Rows are points. Any point is a mix of the corners, with weights that add up to 1. It lies inside the corners' shape when no weight is negative. Is each point inside? If not, which corners have a negative weight?

Corners:
(1): -38, 36
(2): 52, 7
(3): 8, 1
Points:
-25, 28 -> inside
-31, 26 -> outside (2)
-41, 29 -> outside (2)
28, 26 -> outside (3)
-1, 23 -> inside
8, 20 -> inside
3, 10 -> inside

Corners:
(1): 19, -46, -56, 38
(2): 21, -64, -1, 16
(3): -48, 38, 52, -2
(4): -1, -14, -18, -24
(5): 23, 25, 44, 15
Points:
3, -10, -7, -13 -> inside
12, -33, -37, 19 -> inside
18, 16, 33, 13 -> inside
-19, -13, -3, -3 -> outside (5)
-4, -4, 33, -3 -> outside (1)
-1, 7, 51, -4 -> outside (1)
15, -8, 13, 16 -> inside

Corners:
(1): -30, -7, -37, -56, -15, 13, 36, -6
(2): -8, 0, 21, 67, -37, 9, -14, -3
(3): 11, -11, -2, 32, 75, -4, 26, -25
(4): -27, -1, 10, -63, 6, -4, 38, 24
(5): -30, 39, -7, 60, -50, -13, -4, 39
(6): -20, -10, -5, -4, -29, -40, 29, 6
(7): 18, 47, 19, 73, -22, 2, -4, -26
(8): -45, 6, -1, -20, 6, -16, 8, -19
(9): -13, -10, -28, -47, -2, -27, -4, 22
Points:
8, 10, -9, 64, -32, -23, -19, 19 -> outside (1, 4, 8)
-20, 10, -14, -15, 0, -17, 22, 12 -> outside (2)
-15, -1, -20, -26, -7, -11, 9, 7 -> inside
-9, -6, -11, -7, 12, -18, 13, 3 -> inside

Corners:
(1): 29, -18, -8, 36, -30, -35, -1, 27, -54, 2, -20
(2): 44, 55, -64, 21, -23, 20, 20, -35, 8, 24, 28
(3): 2, 3, 1, 6, -25, -25, -41, -21, -65, 22, -27
(4): 23, 36, -62, -1, 5, -7, 24, 9, -13, 42, -20
(5): -21, -26, 15, -25, 27, 46, 45, 5, 50, -25, 10
(6): -61, -7, -20, 13, 27, 44, 13, 20, 39, -17, 10
(7): -27, -36, -24, -30, -60, -11, 2, 36, -44, 3, 21
(8): 31, 29, -17, 27, -18, 9, -20, 22, -1, 58, 3
(9): -40, -52, -8, -19, 46, 20, 29, -8, 59, -4, 58
(10): 10, 2, -24, -1, -47, -36, -45, 8, 0, -4, -27
(11): -28, 12, 9, -30, -19, -34, -47, 51, -34, -45, 20
(12): -18, 47, -22, 19, -43, -25, 47, -6, 3, 47, 29
Points:
-5, -33, -18, -19, 1, 12, 4, 21, 15, -38, 4 -> outside (3, 8, 12)
8, 11, -24, 27, 2, 7, 22, -10, 14, 26, 4 -> outside (7, 11)
21, 31, -43, 23, -18, -30, -12, -5, -22, 9, 1 -> outside (5, 7, 8)
-8, -2, -25, 6, -4, 11, 20, -2, 10, 19, 9 -> outside (11)
7, 17, -25, 13, -16, 3, -4, 5, -1, 21, 5 -> inside
-2, 16, -36, 6, -19, -9, 10, 15, -4, 21, 15 -> outside (3, 5)
0, 6, -26, -2, -3, -3, 7, 5, -3, 13, 3 -> inside

Corners:
(1): 44, 87, 27, 73, -26, 15, 7, -14, 37, 10, -23, -5, -3, -8
(2): 44, 6, 9, 21, -31, -9, 28, -19, 9, 2, -9, 43, -39, 8
(3): -12, -25, 23, -13, 5, 18, -9, 9, -7, -43, -12, 0, 19, -6
(4): -4, -19, -3, -16, -4, -36, 22, -16, -38, 29, -32, -15, 26, -20
(5): -7, -2, -9, 2, 36, -7, -3, -43, -38, 0, -10, 4, 41, -21
(6): -10, 5, -28, 50, -12, 25, 16, -53, 10, 31, -21, -37, -4, -29
(7): -30, -21, 32, 19, -18, -2, -2, 6, -44, -59, -49, 42, 18, -38
(8): -33, 13, 44, 62, 7, 0, 8, -16, 29, 14, 4, 8, -26, 18
(9): -15, -6, -10, 13, -50, -3, -52, 8, -18, 11, 35, 16, 25, 7
(10): 13, -14, -5, 31, 24, -9, -12, 48, -17, 9, 35, 37, -15, 15
(11): -28, -22, 46, 34, 13, 37, 19, 6, -40, -31, 34, 1, 11, 8
(12): 20, 22, 12, 22, -6, -41, -18, 31, -21, -41, 1, 0, -28, 24
(13): 9, -59, 26, 9, 14, 2, -12, -38, -32, 83, -47, -39, -40, 10
(14): -102, 19, 15, 1, 6, 26, -38, 51, -49, 19, 53, 24, -31, 25
(15): 43, 13, -16, 32, 22, -14, 18, -3, -12, 8, -14, -4, 18, 58
Points:
-12, 17, 11, 45, -3, 14, -12, 9, 6, 21, 22, -9, -19, 27 -> outside (2, 4, 5, 7)
-2, 24, 15, 27, -6, -10, -3, 14, -9, -23, 8, 22, 4, 5 -> outside (6, 13)
20, -33, -9, 8, 5, -9, 4, -21, -10, 14, -1, -17, 0, 11 -> outside (1, 7, 14)
12, 47, 3, 49, 23, 10, 17, 6, 1, -38, 5, 22, 13, 24 -> outside (4, 9, 13)
20, 8, 16, 40, -19, 3, 12, -36, 8, -4, -35, -8, 3, -22 -> outside (10, 14, 15)

Corners:
(1): 68, -29, 20, 35, 5, -5, 35, -23, -1, -10, -48, 45, 2, -23, 40, -9, 20, 18, 5, 30
(2): -2, -7, -24, -23, 37, -5, -24, 22, 35, -11, 25, 11, -30, 11, -22, 30, -2, 27, 38, -4
(3): 42, -6, 3, 27, -50, -22, 45, -30, 53, -13, -18, 12, -27, -20, 30, 7, -3, -15, 4, 22
(4): 0, 35, 43, 42, 37, 27, -20, -33, -24, 58, -35, -12, 35, -51, 15, 19, -23, -44, -21, -11
(5): -10, -4, -24, -27, -3, 32, -31, 61, -12, 58, 32, -25, -4, 9, 9, 10, -42, 13, -38, -29
(6): 73, 29, 44, 4, 26, 24, -17, -34, -22, 17, -30, -13, 23, -57, 14, 54, -37, -13, -46, -12
(7): 45, -56, 6, 30, 7, 35, 19, -55, 8, -57, -34, 37, 30, -41, 60, -7, -6, -13, 3, 16
(8): -20, 12, 19, -51, 2, -29, 2, 30, 13, -6, 6, -28, -33, 2, 16, -15, -21, 28, 8, -7
(9): 18, 3, 58, 42, 1, 32, -12, -18, -35, 43, -15, -28, 34, -13, -23, 42, -25, -2, -9, -26
(10): -37, -25, -49, -25, 5, -28, 27, 19, -6, -3, 25, 2, -8, 12, -19, 23, 14, 13, -19, 8
(11): -2, 21, -39, -52, 4, 5, 4, 50, 1, 1, -2, -28, 20, 2, -14, 18, 31, 2, 15, -32
(12): -10, 4, -29, -5, 12, -26, 27, 61, 26, -31, -3, 6, -47, 19, -15, 7, -2, 10, -2, -41
(13): 21, -7, -16, -1, -20, -37, -18, -14, 10, -35, 20, 8, -40, -13, -13, -35, 16, 12, -2, -11
(14): 20, 3, 33, 34, -12, 47, 29, -48, 6, -29, -61, 16, -32, -3, 35, 22, 25, -9, -16, 34
(15): 40, -28, 17, 54, 12, -11, 14, -16, 34, -67, 11, -14, -43, -11, 46, -2, 23, 2, 3, 48
(16): 38, 55, 44, 11, 34, 40, -9, -8, -27, 9, -7, 7, 63, -6, 2, 1, -49, -24, -30, 17
(17): -26, 32, -9, -4, -8, -2, 16, 12, 2, -1, 30, 6, -2, 10, 1, 19, 28, 58, -5, -47
(18): -24, 6, -61, -17, -11, -41, -21, 31, 2, -5, -15, -12, -20, 37, 20, 34, -11, 19, 2, -15
(19): 30, 44, 4, 12, 19, 54, 27, -19, -56, 27, -1, -25, -1, -16, 2, 11, -43, -20, 15, -14
(20): -14, 5, -34, -3, 44, 18, -2, 4, 4, 30, -12, -40, 26, 16, -28, 3, -18, 38, -37, -29
(21): 16, -25, -16, -12, 1, -55, 27, -26, 34, -31, 19, 3, -49, 46, 26, -7, 37, 0, 3, -18
Points:
28, 10, 11, 19, -5, 4, 1, -10, 5, -17, -4, 13, -12, -11, 21, 10, 6, 4, 5, -6 -> outside (8, 10, 20)
-3, -8, -45, -46, 1, -18, 14, 22, 3, -12, 3, -5, -25, 22, 15, 3, 21, 22, -13, -33 -> outside (2, 3, 4, 9, 15, 16)
9, -52, -27, 28, -20, -21, 23, -12, 38, -53, 2, 39, -30, 25, 14, 3, 30, 29, -13, 14 -> outside (4, 6, 8, 11, 19)
16, 7, 2, 8, 9, 12, 5, 0, 4, -10, -10, -1, -2, -15, 16, 7, -6, 3, -6, 6 -> outside (9, 21)

Corners:
(1): 4, 55, 33, 36, 0, 21, 9, 28, 47, 21, 21, 0, -34, -24, 30, -27, 56, -34, -5, -9
(2): -18, -16, 29, -33, 1, -20, 62, 4, 32, -21, -20, -14, -10, 6, 44, -36, 21, -13, -8, 18
(3): 0, 52, 25, 0, 43, -15, -18, 23, -62, -32, -26, -42, 39, 22, -25, -68, -10, 38, 28, 16
(4): 9, 11, -19, 41, -34, 8, 38, 10, 54, -27, -5, -34, 22, -19, 31, 38, 30, -5, 21, -23
(5): -26, -17, 30, 7, 4, -33, -27, -45, -34, 17, -22, 27, 12, 8, 22, -51, -49, 59, -18, -51
(6): -37, 19, 25, -39, -29, 14, 7, 19, 8, -22, 35, 31, 10, 18, -4, -11, 4, 29, -36, -7
(7): -3, 20, 6, 24, 19, -48, 52, -12, -37, -17, -39, 26, -61, 22, 33, -2, 63, -1, 16, 18
(8): -15, 8, 32, 38, -22, -21, 12, 35, 13, -40, 36, 22, 9, -17, -19, 26, 49, -7, 15, 40
(9): 38, 21, 12, 59, 15, 28, 21, -23, 40, 27, 14, 17, -25, -9, 24, 3, 66, -20, -31, 17
(10): -43, -24, -44, -38, 45, -12, -28, 39, 7, -45, 19, -36, 24, 2, -18, 8, -9, 27, 13, 13
(11): 26, 39, 19, 34, 30, 50, -5, -11, 2, -22, -22, -18, 6, 12, 54, 6, -26, -9, 4, -13
(12): 5, 45, 8, -12, 3, -1, -15, -15, -38, -23, 60, 24, -16, 6, -15, 16, 10, -38, -24, -45
(13): -32, -29, -26, 32, 13, 30, 17, 49, -36, -6, 77, 18, 42, -11, -18, 15, -11, -9, 29, 21
(14): 16, 11, 30, -5, 75, 10, 15, 5, -37, 30, -23, -31, -46, -17, -5, -2, 10, 9, -13, 32
(15): 37, 54, 9, -32, 5, -10, 20, -52, -4, -4, -37, 14, -27, 2, -8, -2, -24, -3, 19, -19
(16): 50, 32, 51, 20, 16, 35, -38, 7, 33, 41, 2, 14, 10, -35, 21, 35, 60, -29, -2, 23
(17): -4, 39, 32, 46, 32, -39, 24, 37, -3, 13, 49, 4, 32, -13, 5, -20, 27, 42, 12, 34
(18): -32, 7, 26, 16, -5, 17, -40, -3, 20, 22, -9, -13, 30, 1, 6, 40, -17, -23, 16, 16
(19): -46, 38, -5, -30, 17, 18, 12, -34, -54, -39, -12, 8, 24, -33, -2, -44, -19, 32, 21, 39
(20): 32, 33, 2, -48, 11, -6, -36, -49, -50, 3, -36, -22, -25, -10, 26, -27, -39, 38, -12, 49
(21): 36, -6, -25, 51, 45, -21, 2, 60, 44, 34, -15, -35, 15, -1, 13, 28, -21, -16, -40, 24
Points:
0, 11, 5, 6, 13, 1, 6, -1, -5, -5, 5, 1, 4, -5, 9, 7, 2, 6, 0, 9 -> outside (1, 3)
0, 17, 18, 14, -6, 3, 16, -6, 15, -4, 1, 9, 0, -4, 26, 0, 12, -10, -2, 4 -> outside (3, 10, 14)
-2, 26, 11, 4, 21, 6, -12, -5, -32, -19, -11, -13, 3, -4, 1, -7, -2, 6, 23, 7 -> outside (2, 6, 9, 17, 21)
-4, 12, 3, 15, 5, 7, 10, 9, -2, -9, 18, 1, 10, -7, 7, 4, 9, -2, 4, 3 -> inside
-9, 12, 11, 16, 25, -3, -8, 20, -10, -5, 12, 2, 20, 0, -11, 7, 1, 4, 4, 15 -> outside (1, 2, 4, 20)
